Rows are points. Each copy is the shape, with its points in the same order, turned, moved and blurred by noise. Some copies are also mirrored. Which?

Shape, 6 rows:
[[-16  14]
 [ -4 -40]
 [ 52  27]
 [ 17  -3]
 [-28  29]
 [ 19  27]]
Copy 1 (6 x 2):
[[-20  -6]
 [ 30 -33]
 [ 18  54]
 [ 14   5]
 [-39  -6]
 [ -6  26]]
Copy 1 is: only turned
Copy 2, 6 rows:
[[  9  25]
 [-28 -17]
 [ 58 -23]
 [ 11 -15]
 [ 11  41]
 [ 37   9]]
Copy 2 is: only turned

Shape:
[[ 28 -35  -5  -6]
 [-26  37 -41  12]
 [ 48 -27  -5 -15]
 [ -8  27  18 -19]
 [ 18  42   9 -15]
 [ 35 -33  14  16]
 [-17  47   9  33]
 [ -5 -14  21  29]
 [ -4  29  35  32]]
Copy 1:
[[-25  -8  50  -8]
 [ -8 -11 -47   4]
 [-26   4  52 -29]
 [ 36   4   3  -8]
 [ 22  22  -3 -29]
 [-24  17  55   8]
 [ 17  32 -31  22]
 [  0  13  27  37]
 [ 23  41   1  28]]
Copy 1 is: mirrored
Copy 2 (9 x 4):
[[ 34 -18  -6 -10]
 [-42  37   1  18]
 [ 50 -10   1 -18]
 [-26  -1  32 -26]
 [ -9  12  50 -15]
 [ 39 -36  15   4]
 [-42   0  48  18]
 [ -6 -46  19  15]
 [-30 -30  54  18]]
Copy 2 is: only turned

Shape, 9 rows:
[[ 10  42  20 -14  18  -3]
 [ -7 -17  -5  14  33  -6]
 [  3 -10  -5 -31  24  -1]
 [  6   2  17  32  29  32]
 [-39   2  53  -1  24 -15]
 [-31  -2  18 -11 -11  -7]
 [ -9 -21  28  -8 -25   5]
 [-24  21  30  12   2  13]
 [ -2 -30   4  38  17 -29]]
Copy 1:
[[-11  15  -1 -10 -32 -48]
 [ -2  27  20  20   2   5]
 [  3  16   0  -3  18 -20]
 [ -2  28  35 -15 -32  17]
 [ -8 -11  60  18 -14 -39]
 [-24 -24  26   7   7 -17]
 [ -1 -39  17  -3  -1   7]
 [-27  -8  33  -9 -27 -17]
 [ -4  12  24  52 -14  24]]
Copy 1 is: only turned
Copy 2 (9 x 6):
[[ -4  25  34  19  -8  28]
 [ -8   3   9  -9 -16 -31]
 [ 22   9  15 -25  -6   1]
 [-36   4  17  14  18 -21]
 [-26 -29  53  -4 -37   8]
 [ -8 -29   9  -8 -26  24]
 [  7 -45   7   1  -3  16]
 [-34 -14  19  13  -9  19]
 [ -3 -19   0  15 -36 -45]]
Copy 2 is: only turned
Copy 3:
[[ -8  28  -4 -33 -17  -6]
 [ 12 -30 -16  -7  20   1]
 [ 30  -4  -4 -12  -9  22]
 [ 11 -20   4 -25   6 -46]
 [-21  -1  30 -38  40   9]
 [-11   0  26   5  16  14]
 [ 17  10  37  13  21  -1]
 [-19  -1  30 -16   8 -20]
 [  2 -18 -28   8  50  -8]]
Copy 3 is: mirrored
Copy 4:
[[  8  24 -14 -15 -21 -31]
 [  7  17 -18  31  12  11]
 [ 17   7  -3  26 -20   2]
 [  4  50 -23 -10  13  26]
 [-43  52  -3  29 -13 -14]
 [-35   7   1   9 -13  -3]
 [-26   9  24  -1   0  17]
 [-31  29 -14 -17  -4   2]
 [ -2  23  -4  34  43   4]]
Copy 4 is: mirrored

Shape:
[[  3  22  -1   6   1 -13 -23  17  17]
 [ -7   4  13  11  -2  38   9  -7  -2]
 [  2 -21  32  12 -27  21   5 -26 -28]
 [-15 -14  26 -18  24  29 -19   7 -20]
 [ 13 -17 -12  -8  -2  18   6   7  -4]
 [ 13  21  12 -30  23  18 -14  10  -5]
 [ -6  18  -6 -17   9 -18  -5   4   3]
 [-30  16 -20 -13 -27 -17 -16   8  21]
 [-13 -22   4  41 -13   5  21 -18 -24]
 [-12   0 -33  10 -10 -14 -21 -29  30]
 [  0   1 -10  25 -19  18  -1 -22 -38]
 [-18  19 -12 -15   2 -12   2 -12  17]
 [  4  36   3 -24   3 -37 -19  11  32]]
Copy 1 (13 x 9):
[[ -5  42 -12   3 -19  -1 -16   2  11]
 [-30   1  18 -21 -10  21  -4  -3  11]
 [-40 -16  -2 -22  10  20  30  25  14]
 [-21   1  21 -20  20  15 -35  35  15]
 [  2 -13   4  -7  -1  10  -5  -5   9]
 [ -2  36  17 -12  26   1 -28   3  20]
 [-11  28  -4   8   1 -13 -23   3  -9]
 [  9  28 -11  -8 -32 -10  -5  14 -36]
 [-54 -21  -8   6 -16  32  17   8  -1]
 [-11   8 -46 -18 -32 -10 -11 -11 -21]
 [-32   4 -19 -14   8  48  17   4  -9]
 [-14  24  -3  -7  -8 -18 -17  -8 -26]
 [  3  60  -9  12  -6 -37 -20   2  -3]]
Copy 1 is: mirrored
Copy 2, 13 rows:
[[-10  11   1  21  -4  10 -20   5  17]
 [-14  -9  24 -11 -11   9   8 -10 -30]
 [-13 -26  38 -29 -27  -3  26 -29   2]
 [-42  14  27 -15   6 -29   0 -20 -14]
 [ -8 -19   2 -27   8  -6  -3   3  -4]
 [-29  33   2 -21   8   7 -20 -12  -6]
 [ -1  22 -15   3  -2  -4  -3  -5  10]
 [-11  -9 -36  34   1   6   9 -11  14]
 [ 19 -32  36  -6 -31 -18  20  -9  -9]
 [ 25 -13  -1  28  27  13  17  -7  17]
 [ 19 -30  24 -13 -20  -3  -4 -39  -9]
 [  5  15 -19  12   3   6  16  -7   0]
 [-11  36 -24  21   1  21  -5   7  35]]
Copy 2 is: only turned

Shape (15 x 11):
[[  1  -8  -3   9  34   2   1  18 -44 -17 -29]
 [ -1   8   3 -22 -12 -14 -48  -5  -5  16 -12]
 [-17 -23 -21  50  17   9  31  32  18  11   7]
 [ -2  27  -2 -33   9  -4 -10  21  -8   4 -15]
 [-22  -8  26 -15 -41 -16 -15   2 -17   1  -9]
 [ -6 -17 -11  27   8  16  38  38  -7  24 -43]
 [ -4 -37 -20  40  16 -18  14  31  14  40   1]
 [-22 -26 -17 -12  14   0  10  21   5 -10 -24]
 [ 14  14   6 -29 -14 -16 -27  28  -5  -8  -1]
 [ -5  29   1 -25  -2 -17 -12 -25   2   6  -1]
 [ 28 -45 -22  17 -13   9  14   1  24  37  26]
 [  7  -1  14  15  -6  -5   0  17   3 -13 -25]
 [  7 -36   3  20  20 -10  17   7  39  28  -9]
 [ -4  19 -13 -14 -10   2 -44  -6   1 -11 -27]
 [-15  -4  18   1  23  29 -15  22 -11   3 -15]]
Copy 1:
[[ 11 -16 -13 -13  46  -6  19  22  10 -22 -34]
 [  9   4   4 -27   1  34 -29 -14 -13  -9  -7]
 [ -2 -41 -26  30   3 -11  32  33  -6  37  11]
 [ -1  -3  22 -11  23  -5 -29   6   7  -5 -18]
 [-16   8   8  -2  -4  24   8 -39 -11 -13  -6]
 [ 27 -19 -15  19  11 -28  29   9   0  35 -37]
 [  9 -44 -33  22 -11  -4  14  17 -43  24  -8]
 [  4 -38  -8 -14  -1 -20   4   0  20   1 -16]
 [  9  -2  22   5   7  20 -29  -8   3 -27  -7]
 [-23  18   3 -25   8   5 -37  -1  -8   0   5]
 [ 15 -10 -18  11 -43 -15  18  32 -43   8  21]
 [ 13   3 -14  17  21   5   0  -5   5  -5  -3]
 [ 22 -28 -36   5  -6 -32  -1  -1 -32  21  15]
 [ 15  16  -5 -29   4  38 -21   1  19   0  -7]
 [ 17 -21  14 -15  40   0  20   1   2   8   5]]
Copy 1 is: only turned
Copy 2:
[[ 24 -34 -18  31 -15   1  17  -6 -15  19 -10]
 [  7   7 -22 -12   5  31 -32  24 -14  13  20]
 [ -9  -6  53  46   7  -3  12 -15  12 -18  -7]
 [ 10   2 -15 -12  10   5  17  21 -16  24  21]
 [-13  -8 -22  -7  17 -11 -50  -2 -17  15  16]
 [  6 -18  30  47   5  -3  21 -34 -20   1  31]
 [  6   2  51  53 -15   2 -12   3   7 -20  19]
 [ 21  -7  -5  38  33  -6   6   3   0   3   9]
 [  5  26 -28 -12  -1  -3  -9  21 -25  10   8]
 [  8   3 -14 -30  10  17 -14  13  21  28  16]
 [ -1  21  19  20 -10   9 -16 -18  29 -60  24]
 [ 16   7   4   8   5  -2 -11 -22 -20  14  -6]
 [ 38   7  44  23   7   3 -15  -9  12 -25  16]
 [  6  12 -30  -4  20  42 -13   7 -14  26   1]
 [ 11 -34   3   1  14  12   7   5 -30  -7  -5]]
Copy 2 is: mirrored
Copy 3, 15 rows:
[[ 11 -14 -28 -21  37   2   1   9 -23 -15  -6]
 [-19 -15 -14  26  -8  -8 -33   7  -4  29   9]
 [ 18  13  28 -16  18  11  44  51  18 -10   6]
 [-33  20 -20   6   9   0 -17   3 -15  10  -6]
 [-14 -15   5  14 -35 -33 -20  11 -24  -5   7]
 [  0   6   4 -51   8  15   7  48  12 -27  -9]
 [  7  -5  36 -18  29  -6  14  45  41   1   5]
 [-16  -1  -2 -15  11   9   8   9   0 -19  29]
 [-20  18  -6  33   9 -13 -32   7 -15   1   2]
 [-21   6 -16  22 -17  -7  -1 -16   0  32  -9]
 [ 42  20  45  -2  -2   8 -11  17  42  15  15]
 [  1  -2  -8  16  -4   6  -5  25  -4 -24 -11]
 [  3 -10  39   0  10  25   8  18  40  -9  -3]
 [-18  -5 -42  26 -10   6 -18  14  -7  19  19]
 [ -8 -11   2  -8  14  24  -1  26 -38   7   0]]
Copy 3 is: only turned
Copy 4, 15 rows:
[[ 24  21 -25  -9   0 -33   1  28 -13  22 -40]
 [ 22  -9   0 -23 -19  26 -17  15 -14  29  22]
 [-41  13 -23   8  27  -7  24  33  42  -1 -28]
 [ 16  23 -25 -11 -17 -12 -16   8  -3  34  21]
 [ 15  22  44 -16 -11   3   1  19  -6  28  16]
 [-21  40 -28 -13  -7  -7  35  16  30  21 -44]
 [-39 -21 -20  -8   0   4  30  43  37  11 -26]
 [ 23  24 -24  -7   8  -9  33  32  17  11  -2]
 [  6  14 -11 -16 -24  -6 -16  24 -18  19  34]
 [ 27 -10  -4  10 -23   4 -23 -11   7  18  21]
 [-49 -28 -13   1  -4  16  46   3   3 -14  -3]
 [  2  33  -4 -17 -17  -3  -8  23   4 -10 -11]
 [-15 -19 -19 -28  -3   2  27  15  41 -14 -13]
 [ 36  17 -16  -5  -9  33 -20  11 -16  18   6]
 [  4  20 -14 -38  25 -10  -6   9   2  21 -14]]
Copy 4 is: mirrored

Shape (16 x 12):
[[ -2  -2   1  -3 -13   2   1  20   7 -33  -7   8]
 [ -2  -1 -10  -7  -4   9  12   8  -1 -36  10   8]
 [  8  20  -1  -1   3 -15   3   7  13  -1   9  -2]
 [ 10  -9   0   5  -4  12  -8   0   1  -5   6   6]
 [-17  -6   6  -6   5  -4   9 -31   2   3   6   7]
 [ -6   6   4  -5   3 -11  -6  11  13   4   9  10]
 [  6  -6  -9 -14   2   0  14   8   2   4   3  -3]
 [  4  25   1  -4   1 -14   8  -2  11 -52 -20   7]
 [  1  14  -8 -12  -1 -13 -46  -4  12   3  -7   2]
 [  6  -5   3  30 -18 -15   9 -38  14   3   4   8]
 [  5  -6   1   8   7 -13   3   9 -15 -25  -2   2]
 [-46  -3  -5 -10 -22 -12  13  15 -16   1   1 -58]
 [ -8   5 -17  -3   2 -13   7   8   3  -2  -5   8]
 [ -9   3  -8  -1 -10  31 -25  18 -30  -3   2   6]
 [  1  -7   8 -11 -14 -10   4  -8 -32   2   2   9]
 [  7   0   6   5   4   0  12   6   5  -2  -8   7]]
Copy 1 (16 x 12):
[[ 22 -11  -5   0 -12 -26  15  -3   6   4 -13  -1]
 [ 18  -7 -11  -4 -16 -12  32  -8   3   1   0   0]
 [ 17  -1 -21 -13  21   0   4   3  17   6  -1  -3]
 [ -2  -3   2   0   5  -5  10  -8   2  -2  -2  15]
 [ -3  16   6 -10   5   3   5 -10  -2  -8  24 -21]
 [  9   1  -8 -23   9  -5  -3  -8  14  10  -1  -3]
 [ -2  -5 -13 -11  -2   0   8  14   2   9   8   2]
 [ 38 -13 -12  -3   7 -26  22   3   9 -23 -18 -27]
 [  4 -14  -4 -12  10  14 -27 -17  24 -16 -20  -5]
 [ 11  23  -8  16  30 -14  -9 -14  -9 -17  27   0]
 [ 10 -25  -9  -3  11 -16  18 -11 -11   7   1  -7]
 [ -1 -13 -16  31 -18   9  -4   0  17  54  15 -44]
 [  5  -1 -25 -15  -1  -7  -1  -3  -2   4  -2 -12]
 [ -7  -9   6   2 -14  18  13 -22  -9  19 -32  10]
 [ 14 -11   9  -4   2  13   1  -4 -27   9  11  -7]
 [  2   1  -4  -9  14 -17   9   8  -3   4  -1  -2]]
Copy 1 is: mirrored
Copy 2, 16 rows:
[[  9  17 -27   5  15   8  -1  -1  12 -10   7   2]
 [  2  14 -16   5  -8  13   0  -8  15 -14  18   8]
 [ -6  -2  -9   1  -1 -25  -8  -8  11   5  11 -10]
 [  4  -6  -6   2  -5   9 -13  -8   2   0  -7   0]
 [ -1  -8  19 -21  -6  10 -21   2  15  17  18   0]
 [  3  -4  -6   3   0 -20 -18   7   5   8   7   1]
 [  4 -10  -7  -1 -10  -2   9   0   6  13   7   1]
 [ -9  22 -26 -17  24  -6  -9 -26  21 -12  31   2]
 [-26 -12 -17 -14  12 -20 -28  12  10   0 -21   5]
 [ -3 -10   4  -6   1  15 -40 -17  18  26   8 -33]
 [-14   4 -13   5   8  13  -5  -8 -10  -4  20  -4]
 [-13  -4  25  -1  16   7  41  42  19 -14  14 -30]
 [-12   6  -9   2   1  -4  -3   4  16  17  14   3]
 [-12  22  -2   5 -13  14  -1  11  -6 -13 -30   9]
 [ -6  11  -5 -20 -15  14  -8  15 -15  10   9 -14]
 [  7   2  -4  -1   4  -1  -5 -17   1  14   9  -3]]
Copy 2 is: mirrored
Copy 3, 16 rows:
[[ -4  -2 -12   7  -8  13  -1  15   2 -33   8   8]
 [ -4 -19 -19  -7  -1   6  -7   9  -8 -29   4  13]
 [ -1   5  14   2  -2  -8  -8 -13   3 -12  11  17]
 [ -3  -6   4   2 -13   8  -5   2 -11 -10 -11  -4]
 [-25 -19   6  -4   6   4  -5  -3   8  19  -1   6]
 [ -7   2  17  10  -3  11 -16  -6  -2 -10   9  14]
 [  6 -15   0  -1 -14   2 -18  -5   3   0  10   5]
 [-15  16 -26 -12  15   0   7  -4  23 -34  10  14]
 [-22  36   3  13 -19  15 -18  -9  -7   3  -9  18]
 [-12  -6  11  16  14 -22  17   4   9  15 -21   2]
 [-14  -5  -9   5   1  -7 -18   0   1 -26   6 -15]
 [-31 -10  -6   2 -39 -23  -7  27 -15  12  60   7]
 [ -1   3  -5   6   7   2 -17   0  -2  -1  17   9]
 [-13   0 -11   5 -23  26  -5  -3 -46 -13   5 -16]
 [-22 -24 -13  20 -12   2  -6 -20  -5   2   7 -12]
 [  2  -3   6   0   1   6  -5  -5   7 -11   6  -8]]
Copy 3 is: mirrored

Shape:
[[ -8  14  12 -17   3  -9  22  -5  -4 -15 -43  -6]
 [ 11   4  10  17   3  21  18  10  -9 -21   4  -4]
 [ 38 -21 -28  33 -21  28 -29   8  23   3  16  -5]
 [ 29  -6 -20  22 -14 -17 -15  32  15   3  29 -16]
 [-16 -13  25 -10  35   4  26  11 -14 -24 -10 -26]
 [-27 -25  16  12  21 -28   1  -7  36 -20  -3  15]
 [ 11 -16 -17  35 -33  16 -22  15  32  27  21 -17]
 [-25  -9  42 -30  11   3   6  20 -12 -17 -25 -14]
 [ -8  28  -8  36  -1  21 -10  31 -15   1   2 -15]
 [-18  20  32 -34   5   5  42  16   0 -17  -5   3]
 [ -6  -9  41  -8   5 -17 -11  -6  22 -11  -8  -2]
 [ 15 -25  10  23  24 -17 -44 -12   6  15  31  32]
 [ 11 -44  31  38   9 -24  -6  -7  24  32  11  22]
 [-20 -15  -1  -3  -7   6  11  28 -29 -17  -9  14]
 [-19   9  22   0 -25   3  18  -2 -26 -34   2 -24]
 [ -2 -25 -14  13  16  -9 -15 -19   5  30  28   1]
 [ -8   5  -8  12  -3  32  -8  16   2  -7  22  -1]]
Copy 1 (17 x 12):
[[-25   9   5  15   9  -1  14  28  21  -3  11 -27]
 [  2  -1  -7  10 -29  19  28  15   1 -16  -5   2]
 [ 43   5 -27 -24 -32 -10  -7  24 -35 -25 -18  27]
 [ 22  22   1 -19 -46 -11  -5  -2 -38   1   6  19]
 [ -4  -3  37  16 -16  13  36   7  17 -11 -16 -34]
 [ 17  -6  38  12   6 -34  19  -8  18 -26  15  13]
 [ 37   9 -16  -3 -35 -13 -36   5 -23 -11 -24  32]
 [-24 -27  44  18  -5  10   9  20  11  -5  -6 -30]
 [-21  14 -16  21 -42   7   2  -1 -25 -29 -22   5]
 [-35 -17  18   8 -13  18  25   7  38  16  -1  -7]
 [  5 -10  38   1   9   4  -3  10  11 -20  17   4]
 [ 32  -8  16 -11  21  -2  13 -21 -48 -32   7  38]
 [ 51   9  32  22  21  -3   7   0 -21  -8   3  46]
 [-12 -29   0  28 -22 -11  28  12 -17   5  -2 -13]
 [ -4 -16  -6  26 -34  23   5   3  15 -10  19 -32]
 [ 37   6   0  -4  15  -7   3 -31 -25  -9 -17  10]
 [  0 -17 -14  -4 -34   2   6  -5 -11 -21 -23  11]]
Copy 1 is: mirrored
Copy 2:
[[  3  20  -2 -19  11   8 -14 -37   9  19 -17   4]
 [-12  -3  -7   6  21   9   8  -6 -33   2 -15  24]
 [ -8 -17  15  45 -11 -15   8  21 -14 -45   5  24]
 [  8  -4   9   6 -19 -18  13  46  -8 -22 -17  10]
 [-12  -8   5 -40  37   7  -7 -10 -22  23 -18  30]
 [-22 -37 -22 -24  -3 -20  -8 -10  36   9 -27  33]
 [-16 -15  10  12 -28 -10   3  26  -8 -60  -3  12]
 [-17   5   6 -49  13 -15 -14 -36 -19  26 -13  14]
 [-45   8  18   8  -1  12   5  16 -32  -2 -16  -4]
 [-15  34 -30 -46  25  -8 -12 -31 -20  17 -26  19]
 [ -9 -23 -15 -24  -7 -29 -36 -16   3   4 -27  14]
 [-14 -47 -27  12 -43 -14 -16  31   2  16  10  37]
 [  0 -54 -22 -14 -48  11 -13   7   0 -24 -15  47]
 [-18   2   2 -23  -4  -3  30 -20 -20  16   2  11]
 [-12  -7  -9 -22  39  -7   3 -25 -32   6 -20 -23]
 [ -6 -29 -21  -5 -13  12 -12  33   8 -11  25  24]
 [-42   3  -2  10  10 -11   9  14 -18 -15   6  17]]
Copy 2 is: mirrored
Copy 3 (17 x 12):
[[-12  33  31   1 -14 -23 -20  -7 -16   4  -9  -2]
 [ 18  13  12   6  -3   7 -21  25   8   3 -10   3]
 [ 38   4 -51  -3  29  18  12  13   1  -7  -8 -17]
 [ 29  15 -39 -20  10  23   3   2  -2 -20  16  23]
 [ -4  -3  50   3  -5 -23 -16   7  17   6   8  15]
 [ 12  13  41  10  10  -1  29 -33   4 -31 -25  16]
 [  7  10 -53  -4  19  29  38  16   1  -6  -3   1]
 [-33  -3  40  -8  -6 -16 -19 -15  24  13 -11   8]
 [ -6  18 -25  34  -2   8 -22  22  19 -12   4  14]
 [-29  30  57 -17  -1  11 -28  16   5   1 -11  11]
 [  0  23  27  -5   0   9  15 -35  11  11 -15   8]
 [ 41  -7  -7  24  46  35   2 -45   0   3 -17  29]
 [ 29   8   2   9  29  13  43 -21  -6  13 -39  48]
 [-12 -17   8  -4  -5  -2 -35   7  -2 -13 -26  17]
 [-13   1  26   5 -42  18 -16   9  -1   5  -1   0]
 [ 20  -7  -2  23  43  18  19 -13 -23  -3   5  22]
 [  0   1  -7  10  18  27 -10  18  12 -16  -6  -6]]
Copy 3 is: only turned

Shape:
[[-13   3  25   3 -32 -18  -7 -10  27 -13  34  -4]
 [-10 -43   1  -3 -17 -26  -1  15  19   7   7 -14]
 [-16  16  -2   1  -8   0  32  -7  -1 -30  19  -2]
 [ -9   5   5  -4 -11   4  -1   5 -17   3  -8   4]
 [-31   1  15  -7  20  32  -1  23  -6 -33 -25 -20]
 [ 39   0 -45  -4  -9  -1  -3  15 -33 -12 -12   6]
 [  8  -9  17  14  -6  46 -14  23  -5  60  38 -38]
 [ 30   1 -16  37  10   3  -2  18 -15 -19  -3  -8]
 [  8  -1  23 -18  25 -12   9  22  13  30  22  18]
 [  9 -22  13 -13 -29   1  15 -10   2   8   7  -3]
 [  5  15 -26  30   4  11  11 -29  32   2 -15  31]
 [ -8 -14 -19 -27   4  32 -10  19 -24  10   1  -3]
 [ -4  13 -27  28  -3 -21  12 -11 -15   1  -5  12]
 [-20   5  -9  21 -16  17  11  28 -10  -8  -5  13]
 [  8  38 -27  26 -22  -8  16  33 -15   7  -3 -22]]
Copy 1 (15 x 12):
[[-10   3   7 -19  -5  28 -14  46  13  -1  43   7]
 [-33  -6  -2 -11  19  35 -20  -6  -9 -20  36   2]
 [  6   7  15  -6  34   7   6  36  10   6   1  12]
 [  9 -23  -4  -6   5   5  -3   4   9  -9   2  -4]
 [ 14 -10  24   4  17 -12 -29  -3  23 -43 -19  26]
 [ 15 -22  -1  28  19   0  43 -33   4   2  23   0]
 [ 16 -20  11 -43   0 -11 -60 -39  13  29  43 -19]
 [ 15  14 -10   2  18  -8  18 -30  29  -3  24  17]
 [-27 -13 -12 -23  -8 -15 -20   0 -24  21  12  25]
 [-22 -25  -4   3  20  12 -17  14  11   7  28 -14]
 [ 10  45 -26  29   2  -8   0  16  -6   4   4 -19]
 [ 10 -34  25  -1  12 -17 -10 -23 -14 -15   8 -13]
 [ 10  18 -18  -5  13  17  29   1   3   4  -4 -11]
 [ 33  -6 -15 -11  29   0  -6   4  -1 -21   9   4]
 [ 47  -3 -11  -6  23  35   9 -21   7  21  10  16]]
Copy 1 is: only turned
Copy 2:
[[  0  35  19  -6   1  39  24  -3  34  19   0 -15]
 [ 13  22  -7 -49  -4  19  -7 -13  10  24 -17 -13]
 [ 16  32  -5   7 -35  16   9  -2   4  -9  18 -16]
 [ -6  -1   9   1 -15   6 -11  -4 -11   4  -4  -1]
 [ 10 -37 -26   0 -35  23 -10   1   2  -9  24  18]
 [ -1 -13  12  -7 -40 -24 -25 -11  -8 -29 -26 -49]
 [ 14  21  16 -10  26 -14 -49  -9  38  -9 -12  47]
 [-11  -2  -2 -23 -27 -13 -16 -23  18 -41   7 -22]
 [-10  26 -16 -11 -10 -19  26 -10  11   9 -38  23]
 [ 15  18  19 -16 -10  -5  -6  10   7  25  -3 -11]
 [ -2  12 -22   5  25 -20  20  15  -4 -21  18 -44]
 [ 19 -16   0  -1 -20   4 -32  15 -10 -14 -29  11]
 [ -4  21   2   2   0   0  -2 -24 -26 -20   9 -39]
 [-19  11 -22   4 -18  11 -31   0  -5  -9  11 -10]
 [  0  18  -2  21 -20  -6 -34 -50  12 -12   6 -34]]
Copy 2 is: mirrored
Copy 3, 15 rows:
[[-11  -9   0 -11  11  29  18  39 -32  35 -14  16]
 [ -5   6   0 -18   3 -20   9  20 -22  47  28  10]
 [ 12 -14 -10  21  -1  21   7  -6 -42   4 -11  13]
 [ -2   6  12   3  -5  10 -10  -7  -6  15  -1   3]
 [ 18   5  10  23  29  28   2 -30  -7   9  33 -19]
 [ 37   9   4  15 -24 -21 -51  20  -4   6   8  -9]
 [-55  -6 -10   7  51 -26 -36  -3 -13  48 -11 -33]
 [ 19   4   1  37  -2 -10 -12  31  -6   1   9 -33]
 [-11   6 -35 -33  13 -18   8  -5  -9  10  -9 -15]
 [-24   4 -12  -5  -6   7 -17  14 -17  22  17  25]
 [-12 -30  21   6  -4 -16   1  28 -15 -49   2   7]
 [  9 -16   5  -1   8 -12 -35 -30   1  27  11  -9]
 [  6   4  20  21 -21 -20   3  16 -15  -8 -18   7]
 [ -3  -1  20   9 -12  10  -6  -9 -32   5   5 -29]
 [ 15  27  16  27   9 -13 -30  16 -48   2 -23 -20]]
Copy 3 is: only turned
